Rows are points. The last column is the point's height on a tilted bowl or saddle (a function of degree 2), plus a little noise. Count its main directions that bend up, bend down and stay straight.

Points (15 x 4):
[[-0.03 -0.09  0.25 -0.34]
 [ 0.03  0.06  0.34 -0.32]
 [ 0.68  0.01 -0.23 -0.38]
 [-0.48  0.04 -0.09 -0.26]
 [-0.40  0.05  0.36 -0.38]
 [ 0.13  0.12 -0.48 -0.18]
 [ 0.40 -0.01 -0.49 -0.28]
 [ 0.21 -0.06  0.45 -0.38]
 [-0.86  0.11  1.20 -0.90]
 [-0.14  0.00  0.01 -0.27]
 [ 0.86 -0.46  0.39 -0.59]
 [ 0.26  0.11 -0.58 -0.20]
 [-0.82  0.03 -0.33 -0.25]
 [-0.01  0.19 -0.16 -0.19]
 [-0.19 -0.48 -0.02 -0.39]]
Directions: 0 up, 1 down, 2 straight

Points:
[[ 0.11 -0.21  0.37 -0.26  0.07]
 [-0.15 -0.09 -0.22  0.51  0.13]
 [-0.28  0.12 -0.30 -0.05 -0.09]
 [-0.64 -0.68 -0.33 -0.39 -0.34]
 [ 0.29  0.67  0.00 -0.15 -0.54]
 [ 0.70  0.12 -1.01 -0.55 -0.39]
 [-0.49 -0.59 -0.34 -0.03 -0.20]
 [-0.50 -0.33 -0.01  0.17 -0.04]
 [ 0.73  0.12  0.59  0.29 -0.80]
 [-0.93  0.09 -0.13 -0.17 -0.14]
 [-0.12 -0.19  0.56 -0.21  0.18]
 [ 0.09  1.00 -0.09  0.31 -0.67]
 [ 0.17  0.11 -0.26  0.10 -0.06]
 [ 0.45  0.59  0.25  0.21 -0.63]
 [ 0.07 -0.46  0.22  0.19 -0.14]
 [ 0.38  0.31 -0.58 -0.46 -0.43]
 [ 0.43  0.89  0.16  0.25 -0.86]
 [-0.18 -0.05  0.38  0.28 -0.07]
 [ 1.07  0.55 -0.38 -0.13 -0.79]
 [-0.20 -0.18 -0.14 -0.42  0.00]
 [ 0.24  0.37 -0.21 -0.26 -0.30]
 [ 0.29 -0.28  0.07 -0.07 -0.07]
 [ 0.72  0.21  0.08 -0.12 -0.44]
 [ 0.13 -0.47  0.02  0.27 -0.08]
 [ 0.30  0.24 -0.37  0.01 -0.15]
 [ 0.50 -0.43 -0.32 -0.22 -0.01]]
Directions: 1 up, 2 down, 1 straight

Points, 23 rows:
[[-0.29 -0.26 -0.74 -0.67 -0.67]
 [ 0.29  0.27 -0.03 -0.27  0.25]
 [ 0.12 -0.49 -0.64 -0.57 -0.68]
 [ 0.70  0.02 -0.09 -0.66 -0.49]
 [ 0.29  0.13 -0.55  0.20  0.13]
 [ 0.29  0.20 -0.12 -0.06  0.27]
 [-0.10  0.62  0.39 -0.19  0.01]
 [ 0.24  0.28 -0.52 -0.97 -0.41]
 [ 0.50  0.23 -0.24 -0.16  0.10]
 [-0.17  0.16 -0.30  0.04  0.32]
 [ 0.11 -0.01 -0.04  0.51  0.06]
 [-0.13 -0.42  0.37  0.07  0.28]
 [-0.99 -0.70  0.04 -0.23 -0.83]
 [ 0.30  0.26 -0.31 -0.43  0.17]
 [-0.64  0.32 -0.46  0.13 -0.07]
 [ 0.31  0.03 -0.30 -0.65 -0.10]
 [-0.23 -0.38  0.17 -0.38  0.20]
 [ 0.05  0.44 -0.36  0.85 -0.23]
 [ 0.91 -0.45  0.05  0.01 -0.86]
 [-0.21  0.04 -0.08  0.22  0.27]
 [ 0.70  0.37  0.42  0.07 -0.46]
 [-0.17 -0.07 -0.24 -0.38  0.19]
 [-0.54  0.11  0.23  0.18  0.10]]
Directions: 0 up, 3 down, 1 straight

Points (46 x 7):
[[ 0.61 -0.31  0.08 -0.07 -0.05 -0.12 -0.44]
 [-0.13  0.12 -0.21 -0.19 -0.19  0.47  0.12]
 [ 0.60  0.90 -0.23  0.37  0.43  0.75  0.83]
 [ 0.56  0.01 -0.04  0.24  0.24  0.47 -0.08]
 [-0.23  0.21 -0.36 -0.52  0.11 -0.73  0.21]
 [-0.03 -0.03 -0.03 -0.32  0.31 -0.25 -0.21]
 [-0.02 -0.23  0.45  0.16  0.59  0.23 -0.41]
 [-0.19  0.01 -0.46  0.09 -0.38 -0.07  0.10]
 [ 0.43 -1.27 -0.50  0.05 -0.53  0.47  0.11]
 [ 0.32 -0.63 -0.31  0.17 -0.34  0.58 -0.06]
 [-0.68 -0.07 -0.72  0.15 -0.03 -0.38  0.11]
 [-0.60  0.23  0.00 -0.22  0.15 -0.16  0.38]
 [ 0.56  0.55  1.06  0.01  0.37  0.13  0.14]
 [-0.71 -0.06  0.25  0.69 -0.32  0.23  0.05]
 [-0.32  0.32  0.19 -0.10 -0.13 -0.59  0.67]
 [-0.13  0.76 -0.24  0.19 -0.49 -0.67  1.20]
 [ 0.29  0.44  0.42  0.12 -0.39  0.26  0.51]
 [-0.04 -0.72  0.40  0.08 -0.14  0.18 -0.33]
 [-0.08 -0.36 -0.55  0.50  0.71  0.40 -0.46]
 [-0.53  0.49  0.02 -0.14 -0.11 -0.36  0.79]
 [ 0.23  0.40  0.27 -0.23 -0.15 -0.24  0.30]
 [-0.47 -0.56  0.19 -0.42 -0.52 -0.45  0.20]
 [ 0.43  0.72  0.87 -0.03  0.79 -0.12  0.19]
 [ 0.45 -0.24  0.45  0.39 -0.64 -0.14 -0.08]
 [ 0.07  0.59 -0.84  0.16  0.20 -0.15  0.25]
 [ 0.13 -0.44 -0.05  0.78 -0.06  0.06 -0.51]
 [ 0.17 -0.75 -0.40 -0.14  0.28  0.21 -0.27]
 [-0.18 -0.22 -0.03 -0.04  0.32  0.04 -0.23]
 [-0.32  0.40 -0.63 -0.12 -0.69  0.23  0.57]
 [ 0.35 -0.52  0.14 -0.32 -0.18 -0.32 -0.58]
 [ 0.44  0.34  0.23  0.68 -0.52  0.20  0.40]
 [-0.05 -0.11  0.85  0.28 -0.15 -0.02  0.04]
 [-0.16 -0.10  0.40  0.08  0.03  0.24 -0.11]
 [ 0.18 -0.01  0.67  0.38 -0.11  0.06 -0.08]
 [-0.05 -0.05  0.27 -0.50  0.47  0.28 -0.40]
 [ 0.67  0.31 -0.20 -0.76 -0.12 -0.21 -0.12]
 [ 0.39  0.44 -0.17 -0.38 -0.39 -0.01  0.44]
 [ 0.52 -0.62  0.44  0.16  0.05  0.39 -0.53]
 [ 0.20  0.11 -0.14  0.57 -0.21 -0.47  0.01]
 [-0.67  0.11  0.03 -0.78  0.30  0.34  0.07]
 [-0.19 -0.34  0.28  0.45 -0.14  0.28 -0.22]
 [ 0.16  0.18 -0.25  0.45  0.29  0.26 -0.20]
 [ 0.18 -0.21 -0.36 -1.02 -0.39 -0.29 -0.54]
 [ 0.12  0.17 -0.27 -0.94  0.14 -0.46 -0.37]
 [-0.15  0.12  0.07  0.61  0.42 -0.55 -0.11]
 [-0.36  0.29 -0.13  0.13  0.22 -0.11  0.14]]
Directions: 2 up, 1 down, 3 straight
